Each row of a before or after table is a point. One or more steps were done to the points. Then noise was added and the rows were shuffled. The steps act on how far a point lies along the listed directions, d1 being the first. What was done? A step turns or swaps two directions, mirrors them in a line or flattens them onto one, adds a multiple of one to another, or multiplies one. Angles are multiples of 10 degrees, from the lower direction toward the higher: turns from -170 to 170, lines from 10 to 170 but not 90. Use the fewest steps. Two steps may share a direction if one is a turn and the other turns, adds or multiplies; they go together, in the order done. Otherwise the lowest direction goes first.
(in the rows, 128 means zero)

Directions:
(1): [ 82 121]
(2): [121 174]
Before, 9 rows:
[[127 117]
 [172 148]
 [165 134]
 [188 113]
 [ 96 184]
 [ 52  94]
 [140 129]
 [140 127]
 [109 128]]
After:
[[ 92  93]
 [117 126]
 [141 135]
 [101 111]
 [113 123]
 [186 189]
 [ 66 120]
 [118 142]
 [180  87]]
Steps: turn d1 and d2 by 160 degrees

Directions:
(1): [128 135 177 171]
(2): [105 146  88 171]
(3): [106 183 141 104]
Before:
[[154 113 157 168]
 [139 111 137 133]
 [146 105 113 122]
 [116 106 109 147]
 [140 102 110 118]
 [114 149  99 126]
 [128 211 249 120]
 [129 106 102 150]
 [147 110 112 149]
 [143 131 157 182]
 [116 155 119 145]
 [117 151 126  93]
 [ 76 171 153 108]
 [121 173 111 132]]
After:
[[120 152 128 143]
 [155 106 150 170]
 [139 109 131 134]
 [115 151 106 122]
 [ 77 170 163 117]
 [144 109 108 119]
 [119 105 110 141]
 [147 122 153 180]
 [137 108 107 115]
 [131 105 101 141]
 [150 109 110 143]
 [116 154 129  99]
 [123 172 121 130]
 [129 203 247 148]]
Steps: turn d1 and d3 by -10 degrees; multiply d2 by 0.7

Directions:
(1): [ 73 161 139 150 179 102 115 108]
(2): [154 140 118  60 165 107 153 101]
(3): [174 164 155 159 112  73 143 134]
(4): [161  86 153 158 188 145 144 138]
(5): [155 189 120 140 139 188 122 117]
Before, 11 rows:
[[116 143 134 136 129 139 110 137]
 [196 137 135 153 162 164 136 133]
 [161 176 119 102  84 168 123 117]
 [199 183 144 137 106 138 158 131]
 [131 179  73  82  72 123 109 115]
 [ 74 126 107 156 110 117  91 137]
 [162 108 112 103 104 188 135 131]
 [ 77  98 125 152 117 118 118 129]
 [130 162 100  89 113 171 126 120]
 [119 167 107  94  76 162 131 113]
 [184 176 131 184 107 148 116 124]]
After:
[[105 164 103  91  84 172 127 110]
 [228 214 163 162  99 100 169 136]
 [127 117 132 125 110 136 114 146]
 [220 177 146 192  79 109 132 135]
 [163 185 121 103  88 167 124 116]
 [115 150 106 114 157 217 119 108]
 [212 139 144 157 148 151 144 138]
 [ 76  93 100 139  97 125  90 145]
 [122 144  91  78 112 187 127 123]
 [ 69  86 116 143 118 132 115 126]
 [122 187  71  88  83 126 106 112]]
Steps: mirror d1 and d5 in the line at 120 degrees; multiply d3 by 2

Directions:
(1): [110 166 171 144 126 187 141 106 128 124 111  60]
(2): [114 145 122 155  73 109 142 152 163  56  95 135]
(3): [ 68 107 187 158 145 102  87 149  97 126 112 144]
(4): [148 111 111 144 102 156 111 113 113 166  42 152]
Before, 11 rows:
[[128  81 103 133 123 105 101 133 118 152  84 181]
 [157 125 112 119 117 131 133 125 143 131 104 137]
 [ 97 187 184 141 135 156 135 125 111  75 145  40]
 [ 84 126 145 162  96  89 159 171 155  36 125 135]
 [127 103 117 159 142  93 116 122 114 158 103 152]
 [ 93 133 168 149 121 135 135 128 132  98  99 101]
 [134 117 121 118 149  86 117 146 119 138 142 163]
 [135 118 110 135 107 151  91 124 126 163  58 167]
 [214 147  21  97 122 138 180  97 145 149 109 149]
 [133 158 120  89 125  56 150 155 176  70 216 152]
 [132 141 113 171  59 130 122 119 136  98  33 149]]
After, 11 rows:
[[147 184  85 105 138 102 200 130 171  57 203  97]
 [126 109 147 123 156 153 125 105 104 172 106 113]
 [ 80 134 200 164 144 185 139 116 100 135  91  71]
 [120 142 133 145 105 107 130 148 140  96  92 143]
 [ 50 167 225 151 126  98 111 151 136  75 138 109]
 [148 133  90 136  80 147 148 120 163 102  76 125]
 [171 151  74 107  98 167 137 114 164 137 106 133]
 [169 176 114 124 116 196 155  71 131 153 111  69]
 [146 131  97 164 106 114 143 117 145 126  85 132]
 [148 140 124 115 125 133 146 126 152 113 138 111]
 [118 113 165 113 198 125  79 120  47 186 149 118]]
Steps: turn d1 and d2 by -100 degrees; turn d3 and d4 by 70 degrees

Directions:
(1): [125 128 160 179 120 199  94 199 148 141 112 122 149 179 119 121 134 108]
(2): [172 153 112 159 110 103  71 137  68  86 145 132 105 157 150 103 154 178]
(3): [149  82 121  51  85 173 142 142 115 135 101 144 152 129 176  93 154 154]
(4): [121 137  60 105 177 109 101 146 102 201 104 157 155 164 106 146 132 140]
Before, 14 rows:
[[ 65 119 189 161 151 214 147 190 197 182  86  92 174 148 101 163 119  60]
 [140 103 135  77 126 131 178  98 119 135 119 130 115  93 161 128 114 143]
 [143  78 169  83  61 174 137 156  97  74 128 129 135 119 200 101 173 152]
 [134 111 141 117  90 217  78 236 112 166  86 150 174 195 153  93 171 134]
 [150 125 141 105  89 126 126 110 102  95 138 161 132 111 154  97 148 134]
 [ 72  97 166  96 124 167 179 105 198 188 102 137 142 110  97 160  90  62]
 [101 145  73 118 153 170 100 149 122 188 114 168 142 172 114 143 122 108]
 [ 73 105  86  99 124 141 136 133 140 183 116 121 160 134 139 131 134 127]
 [ 93 104 184  76 125 140 237  76 187 108 143 109 141  41 136 137 107  91]
 [123 157  91 118 150  61 115  96  92 126 145 146 102 115 114 117 119 135]
 [136 124 148 120  77 106 137  86 118  62 147 123 101  84 193 107 128 169]
 [145 138 124 143 158 106 101 120 132 120 132 119 115 145 129 130 140 143]
 [158  97 200 117  54 223 138 188 152  98 120 102 162 122 160  94 177 119]
 [118  82 194 128  88 207 169 150 211 129 125 112 157 108 131 130 106  71]]
After, 14 rows:
[[119  60 148  29  72 190 160 120 149 167  87 151 149 122 161 115 137 117]
 [101 112  77  93 109 132 120 133 107 168 125 123 158 144 162 112 147 148]
 [133  79 181  56  79 204 191 142 153 107 117 117 165  93 175  92 146 130]
 [125 142 159 185 102 124 108 132 124  74 148 119 102 115 161 120 121 148]
 [116 140  59  87 141 140 116 119 104 178 117 172 131 146 130 141 127 124]
 [157  69 165  83  51 185 156 131 154  97 129 118 142 106 182  87 130 123]
 [158 116 132 111 119 152 137 134 101 132 117 134 118 131 163 115 128 151]
 [131 133 127 146 168 110 114 115 149 135 131 113 116 134 114 148 131 127]
 [148 152 116 128  99 116  69 151  69 106 137 144 122 146 155 106 166 171]
 [ 97 153 105 138 160  92 120 128 125 153 128 143 122 132  88 135 111 104]
 [180 130 175 141  59 150 119 138 108  51 150  98 119 107 167  93 183 157]
 [157 130 163 153  80 128  88 159  66  45 165 126 100 137 184 107 177 162]
 [ 96  80 160  56 105 179 173 126 145 147  84 107 165 104 166 127 152 115]
 [141 145 151 160 112 117 100 119 109  97 158 157 126 124 138 102 140 128]]
Steps: flatten d1 and d4 onto the line at 100 degrees; turn d2 and d3 by -60 degrees

Directions:
(1): [126 167 151 191 135  89  76 174 161 140 152 137 118 127  81 105 171 104
 105  99  76 103 126 169]
(2): [148 104 125  99 119 182 165 162 156 166 174 171 195 137 119 139 125 164
  94 117 110 153 133 192]
(3): [115 125 119 133 142 155 183 102 165 177 144 141  80 171 144  70 184 125
 175  92 119 128 167 102]
(4): [ 38 140 129 153 131 131 169 133 158 133  88 141 118 124 138 185 168 138
  48 134 152 125 128 111]
Before:
[[155 131 135 128 133 101  99 106  94 114 133 109  89 131 129  94 112 102
  188 124 126 120 134 106]
 [135 112 114 120 133 144 147 123 129 128 121 125 135 130 140 116 120 140
  136 131 139 144 136 126]
 [103 136 130 111 129 141 130 123 119 109 103 125 138 113 133 162 112 136
  109 144 149 143 115 122]
 [128 143 144 135 128 108 110 148 123 107 116 116 126 117 120 143 116 130
  113 143 126 120 119 125]
 [ 98 132 135 144 139 123 127 115 130 128 114 120 103 134 123 138 145 131
  129 128 139 122 130 109]
 [133 144 136 141 126 123 111 147 139 132 145 131 120 126 112 115 131 122
  112 120 109 124 125 146]
 [171 113 116  96 128 132 102 125  99 113 146 120 155 119 125 138  84 140
  149 151 138 130 122 145]
 [141 123 129 129 119 122 120 132 107 124 130 120 120 131 129 132 116 136
  137 134 130 122 129 119]
 [119 137 127 148 130 130 118 132 145 134 139 131 123 126 114 125 132 128
  120 129 115 128 121 149]
 [122 115 126 120 119 117 120 115 103 119 115 124 125 118 130 141 110 129
  128 144 145 130 125 121]
 [143 115 120 112 125 149 133 116 117 134 145 133 137 133 132 109 118 133
  157 117 124 137 133 133]
 [170 122 140 134 133 130  92 151 125 135 162 130 139 116 102 104 116 127
  152 119 107 122 119 167]]
After:
[[139 130 125 110 122 122 108 118  97 100 114 105 123 110 137 140  86 126
  123 150 146 131 112 116]
 [162 117 131 127 118 133 127 139 115 141 150 130 125 140 122 115 118 135
  150 122 119 126 138 134]
 [228  94 122  73 130 172 150 109 114 172 208 147 127 168 133  35 106 129
  250  93  98 152 162 151]
 [ 70 154 139 146 139 143 138 150 156 132 107 143 130 124 118 160 159 138
   74 124 131 135 124 139]
 [223 123 128 117 130 107  47 137  97 114 180 113 149 122  96  89  82 118
  191 130 101 116 121 171]
 [135 130 122 147 137 126 120 141 140 135 133 128 126 130 122  97 141 126
  134 115 117 131 138 143]
 [115 131 123 130 129 126 116 116 116 110 108 113 124 115 129 147 104 131
  119 150 142 132 110 123]
 [175 126 129 130 124 125  93 125 109 129 158 122 126 131 111  78 113 115
  185 107 100 123 130 145]
 [ 74 119 130 132 137 164 177 118 155 161 124 146 113 150 134 149 169 153
  106 120 144 132 141 115]
 [124 127 137 115 128 130 141 140 125 117 118 126 137 124 136 147 115 144
  110 145 135 134 124 122]
 [124 116 131 130 120 133 136 130 136 153 145 147 131 136 119 120 139 133
  123 121 124 127 139 145]
 [229 111 135 100 129 107  46 123  57  85 148  90 140  94 115  96  47 116
  214 150 127 124 101 139]]
Steps: turn d1 and d2 by -150 degrees; add 1.5 times d2 to d3; multiply d4 by 2.5

Directions:
(1): [100 138 165 131 102 125  99  84 120 121 136 125 138 121 187  88 143 104
  67  88 154  93 100 182 106 131 191 134 117  68 109 151 157 104 180 166
  66 100 102 122  76 154 131 147 181 101 134 153 105 157 101 137 121 147
 138 121  53  99 151 174 142 161 164 189]
(2): [164  77  97 195 115 111  76 109  81 105 144 186 205 122 139 148 127 116
 161 101 123 117 122 125  91 115 129 157  88 144 180 129 170 183 141 154
 155 155 151 166  71 112 122 144 175 142 126 101 126 120 130  66 136  67
 147 124 145  64 118 122 150  94 179  88]
(3): [153 118 125 139  96 133 120 126 172 164 125  87 174 126 110 117  72 133
 164 188 186 200 137 133 115 162 133  94  69 162 119 116 151  83  95 116
 114 166 100  78 121 172  99 134 142 169 172 202 106 191 108 138 164 157
 101 126 145  89 123 125 168 106 184 126]
(4): [ 93 128 232 144 111 121 134 149 106 168 126 132 180  61 106 154 122 149
 117 120 160 118 174 135 147 169 107 172 101 143 148 131 173 146 123 146
 127 126 156  63 141 108 184 107 169  79  76 155  79 128 110 147 109 151
 142 126  99 151 141  82  95  82  80  75]
Before (11 x 64):
[[104 134 147 106 134 124 144 151 117 118 111 133  93 129 100 146 147 130
  105 114  99 101 138 119 154 113 104 152 154 141 142 128  98 130 127 122
  153 126 162 110 165 108 169 108 112 103 106  90 145  95 142 144 110 131
  126 128 134 176 117 113 105 127  58 109]
 [122 141 137 133 136 111 135 128 111 128 132 139 129 127 127 128 141 151
  112 131 103 128 132 130 135 133 136 141 127 125 111 135 132 135 139 123
  130 105 121 134 130 121 126 116 124 121 119  96 140 112 123 121 127 145
  136 132 114 149 130 121 119 122 118 129]
 [133 121 150 123 110 142 137 131 149 134 119 128 129 102 124 134 118 127
  134 139 143 118 146 137 139 141 123 124 136 148 131 120 122 117 108 119
  132 141 116  88 142 128 134 113 138 140 127 138 129 135 133 143 131 160
  129 126 126 127 134 109 119 123 125 119]
 [150 105 106 132 128 124 131 113 151 136 145 118 141 141 111 117 116 136
  150 157 148 164 129 133 126 137 127 105 102 135 137 122 136 118 122 101
  119 146 114 116 112 161 102 141 139 165 146 154 133 159 127 140 153 138
  119 113 137  96 103 126 151 126 151 141]
 [118 102 153 160 124 115 106 127 102 121 145 145 169 105 130 143 137 118
  137 108 137 110 137 128 129 148 127 159 105 135 146 133 163 167 141 153
  133 131 149 107 113 106 153 112 167 114  97 110  96 105 121 107 106 110
  153 118 119 116 139 112 118  99 134  97]
 [ 95 128 155 118 146 129 137 167 129 146 133 120 119 104  91 147 136 149
  134 125 109 120 149 109 153 132  84 154 135 143 149 121 113 160 113  90
  164 127 160 115 173  88 168 100 107 105  98  87 117  81 144 148  92 107
  145 151 147 182 129  81  86  96  65  76]
 [146 125 121 143 119 127 120 123 150 146 122 113 155 132 130 116 111 124
  149 145 135 140 133 115 121 128 132 121 106 170 140 122 140 134 119 124
  124 146 128 134 121 142 119 128 115 141 127 151 132 148 133 117 135 132
  127 127 141  99 122 126 131 114 143 129]
 [191  71   7 185 108 116  80  94 121  96 139 150 205 173 138 123 106 102
  195 149 137 167 105 139  66  98 139 111  74 148 163 112 142 138 132 147
  145 165 121 166  69 155  65 182 158 184 181 132 144 175 128  78 168  67
  117 125 167  23  99 157 186 118 237 115]
 [120 137 145  99 129 140 129 128 125 133 134 116 115 135 143 117 142 124
  116 120 117 109 129 127 127 108 138 118 150 115 109 125 122 116 150 115
  125 115 119 124 130 139 129 134 115 123 115  99 145 118 120 142 123 127
  127 124 124 148 119 129 124 145 120 135]
 [175  75  77 189 119 112  62  91 110 115 160 158 197 133 144 118 102 104
  160 119 139 135 119 127  65 115 141 126  77 139 151 131 166 155 140 153
  141 168 127 156  66 151  84 152 179 165 160 140 135 149 127  79 158  88
  135 124 144  51 129 146 167 118 228 109]
 [115 131 126 129 133 130 109  99  94 104 140 156 117 134 164 124 143 113
  109  89 128 117 103 154 123 105 141 138 127  83 124 129 136 145 170 147
  115 112 116 156  98 143 127 143 134 122 139  99 139 116 114 114 125 126
  141 143 109 100 137 152 121 143 160 168]]
After, 11 rows:
[[115 119 162 132 112 129 125 133 147 148 137  98 154 109 118 125 110 126
  138 153 169 153 142 136 138 169 131 125  94 142 117 126 155 114 119 136
  111 138 123  66 134 137 138 108 152 130 125 163  88 142 109 142 121 153
  131 119 119 125 143 115 131 108 141 119]
 [138 127 124 149 128 111 123 122 113 130 134 142 152 128 128 127 127 149
  128 139 113 140 132 132 123 136 140 136 108 135 121 131 144 139 136 127
  132 119 115 135 118 129 116 122 136 135 129 106 140 123 122 111 139 137
  134 133 123 127 126 120 134 113 145 121]
 [127 123 150 124 121 141 141 135 131 125 121 147 120  99 126 142 137 128
  127 119 123  95 145 133 141 129 117 139 150 140 138 124 118 139 119 123
  141 132 130 103 144 109 146 110 137 128 111 113 135 110 142 138 123 148
  140 126 124 139 133 106 104 124 106 114]
 [138 115 126 127 121 133 104 118 108 124 139 135 148 135 148 122 135 115
  132 114 122 111 124 126 108 104 142 123 130 122 126 125 139 132 151 126
  133 128 124 136 103 140 120 143 136 135 121  96 141 124 118 117 131 103
  132 122 132 116 111 128 140 133 153 126]
 [153  89 100 159 116 113 102 142 106 114 123 159 163 132  91 159 119 126
  159 130 116 134 136 106 121 113  99 151 101 177 177 117 128 152 114 125
  178 170 165 122 125 112 145 123 142 143 132  95 145 114 142  96 138  93
  124 125 173 110 101 107 142  93 122  73]
 [111 160 144  82 130 139 144 118 189 163 131  54  84 135 129  79  95 126
  102 168 163 160 133 140 123 147 145  78 127 113  65 127 109  54 119 116
   85 129  85  76 158 183  97 126 113 139 163 202 125 177 116 188 149 199
  101 130 106 151 150 156 133 168 151 177]
 [123 147 145 111 134 132 146 134 159 148 116 102 110 129 126 112 126 131
  127 140 122 124 138 114 144 127 127 122 139 156 125 123 116 128 121 116
  120 123 129 126 153 134 138 119  93 120 111 143 138 131 139 140 120 148
  127 131 129 141 130 125 107 129  97 138]
 [136  92 116 155 135 124 113 167 127 144 137 132 170 109  72 160 105 151
  189 152 120 156 154  93 134 132  67 150  93 184 176 109 132 175  90  82
  192 167 164 122 155  94 147 108 115 145 121  97 119  95 146 114 116  78
  138 149 191 137 114  67 112  62 113  41]
 [114 135 136  99 153 128 160 127 144 131 139 116  85 135 113 121 148 140
  113 131 119 125 135 130 153 126 119 116 153 109 122 128 107 121 136  99
  113 107 124 118 146 136 130 128 113 128 115 125 141 123 137 165 124 153
  128 117 115 152 111 127 110 150  86 153]
 [110 169  86  59 131 147 181 135 201 142 107  43  61 174 116  87 111 129
  125 193 148 181 122 147 142 127 133  66 152 116  66 111  69  37 110 101
   95 111  83  88 180 178  87 147  74 146 172 183 141 185 121 201 148 188
   87 134 126 152 121 161 133 178 125 184]
 [123 130 127 131 112 135 100  87 118 117 140 130 133 136 171 104 118 108
  110 115 162 146  98 171 111 120 159 118  99  84 112 128 147 111 164 147
   93 123  93 131  84 174 109 151 149 137 167 145 125 158 102 122 143 149
  127 140 101  75 138 166 147 145 196 188]]
Steps: multiply d1 by 1.6; add 0.3 times d3 to d4; turn d2 and d3 by 120 degrees

Directions:
(1): [ 95 171 154 109 110  95 135 126  95  89 109 156  87  97 164 156 146 168
  92 132  99 100 119 144 106 127 165 105 180 146  69 173  85 162  73 147
 126  80 137 131 113 150 148  85 106  77  92 163  67 176 137 100 111 123
 110 151  78 114  61 103 141 106 113  58]
(2): [158  75 109  93 108 103 132 131 182  80 149 187 127  87  74 101 108  57
 117 169  99 154 140 107  96  85  79 125 102 154 119 137 132 175 145 129
 154 124 111 165 116  61 138  70  96 174  94  89  79 168 114 136 142 171
 115 126 141 157  98 107 115  66 131 148]
(3): [124 135 147 125 143 130 116  64 160  79 190 105 125  90 119 116 122 225
 128 146  56 118 125 126 109 125  82 127 124  96 196 162 147  93 106 126
 113 151  88 123 156 126  95 194 153 188 122 139 121 137 181 111 114 202
 137 136  96 151 140 111 126 127 118  65]
Before, 8 rows:
[[ 85 172 169  84  87  81 132  82 146  28 160 169  80  48 137 155 125 241
   87 169  26 105 118 122  74 107 101  82 182 126 104 211  83 147  44 140
  130  97 102 128 119 124 111 112  97 124  73 161  28 200 165 112 104 199
  129 152  52 137  54  70 132  90  86  19]
 [ 96 184 135 166 149 134 130 156  54 203  91  74 131 190 191 153 158 141
  150  80 209  98 133 171 167 181 220 119 155 115 115 112 104 100 136 145
  101 126 167  94 127 184 136 147 134  44 180 172 182 106 125 128 132  30
  144 129 144  99 141 162 137 186 129 140]
 [102 185 137 137 153 109 113 109 100  90 106 114  81 108 163 153 140 190
  114 114  84  89 114 135 106 119 151 115 153 129 100 179 103 137  96 146
   95 107 128 128 138 192 149 135 131 106 112 156  85 144 159 106  91 109
   94 142  81 143  94  96 149 111 119  53]
 [103 163 132 156 140 157 130 156  88 203  52  89 136 213 184 174 155 116
  141  77 209 111 117 140 183 192 179 148 147 136 113  88 123 100 146 131
  104 146 157  97 123 187 127 154 117  69 168 162 181  66 105 126 145  35
  141 102 167  93 161 154 116 203 153 165]
 [129 137 135 105 102  97 144 119 149  92 153 171  97  89 116 144 120 146
   99 142  70 109 121 122 117  95 134 113 155 139 134 164 124 161 118 130
  122 115 120 152 119 114 125 124 118 137  97 114  86 165 147 124 154 169
  105 136  98 136  93 101 142  85 109  82]
 [126 157 150 130 124 126 128 122 108  93 147 130 124  93 122 140 134 170
  111 114 104 108 115 130 110 138 103 113 145  96 116 144 120 145 125 127
  133 130 119 131 145 129 109 122 107 107 100 148  95 146 131 120 106 158
  119 155  95 130 119 111 146 112 132 101]
 [131 151 134 138 127 128 122 131 116 126  89 147 108 100 166 141 137 160
  114 121 114 108  99 125 122 147 148 110 128 132 110 126 125 141  93 145
  120  96 126 135 121 129 139 115 103 117 108 147  98 150 114 120 139 119
  111 137 100 138 107 114 135 113 132 110]
 [ 82 175 152 168 155 176 124  92  96 169 132  52 139 171 170 146 155 234
  134 102 116 113 115 123 142 190 158 150 136  97 172 136 146  69 106 118
   98 132 128 100 149 206 112 215 194 117 174 170 184  78 167 116 107 127
  159 155 122 110 176 149 152 221 110  87]]
After, 8 rows:
[[123 146 102 138 141 105 125 170  97 133  64 143  99 140 145 145 131  70
  127 107 153 114 119 126 122 116 169 126 131 158  58 135 104 165 143 144
  114  96 159 147 113 175 174  71 110  81 124 130  96 127 109 131 110  60
   88 127 129 132  99 116 142 105 126 140]
 [105 138 121 111  78 113 156 218  86 176  36 171 123 166 145 169 132  29
  113 109 214 144 127 126 145 129 188 100 152 167  10  97  76 175 126 123
  152  90 181 127  76 132 161  26  72  25 129 133 110 129  50 166 141  30
  130 109 151  96  98 136 130 131 120 198]
 [136 148 132 137 116 135 137 164  86 138 113 138 135 134 124 137 135  99
  122 100 158 128 116 127 129 137 126 114 143 111  77 111 121 164 154 116
  144 130 145 130 134 134 126  94 102  75 107 133 118 127  95 139 117 107
  110 147 130 112 126 130 150 125 142 162]
 [108 143 153 112 137 119 125  71 162  78 142 131 110 113 139 143 137 194
  114 139  73 105 118 127 126 152  92 134 141 128 169 165 131 115 104 137
  103 151  91 125 144 135 101 166 113 166 113 155  98 136 168 103 128 171
  130 125 113 141 114 104 103 136 139  65]
 [131 145 129 134 126 133 127 146 110 138  79 145 112 106 167 138 131 138
  113 115 132 111 103 122 130 150 160 114 117 142 106 119 125 153  99 148
  126  90 137 134 111 130 145 103  99 105 114 136 102 148 105 128 139 104
  108 133 113 135 107 113 130 115 141 128]
 [122 108 110 136 125 158 139 137 138 153 118 121 153 157 104 121 133  87
  133 123 142 155 128  96 128 140 123 150 101 135 127 113 149 129 153 115
  138 130 137 138 127 135 132 123 147 136 149 111 148 100 112 142 133 119
  144 146 171 124 154 149 138 154 119 162]
 [131 138 119 123 101 113 152 173 110 161 101 161 116 149 135 153 128  81
  118 117 144 110 120 123 149 112 178 119 152 144  98 124 115 162 153 128
  122 115 164 146 105 134 139 108 116  90 120 105 123 127 107 147 165  98
  106 123 130 108 108 133 145 114 124 152]
 [111 149 139 120 141  99 126  98 128  95 167 117 111 107 133 128 143 184
  122 140 109  97 139 156 106 129 135 107 143 118 144 171 109 128 109 150
  110 126 106 131 136 121 122 138 115 129 132 156 105 176 164 108 129 146
  131 141 112 144  97 112 129 116 115  78]]
Steps: mirror d1 and d3 in the line at 160 degrees; multiply d2 by 0
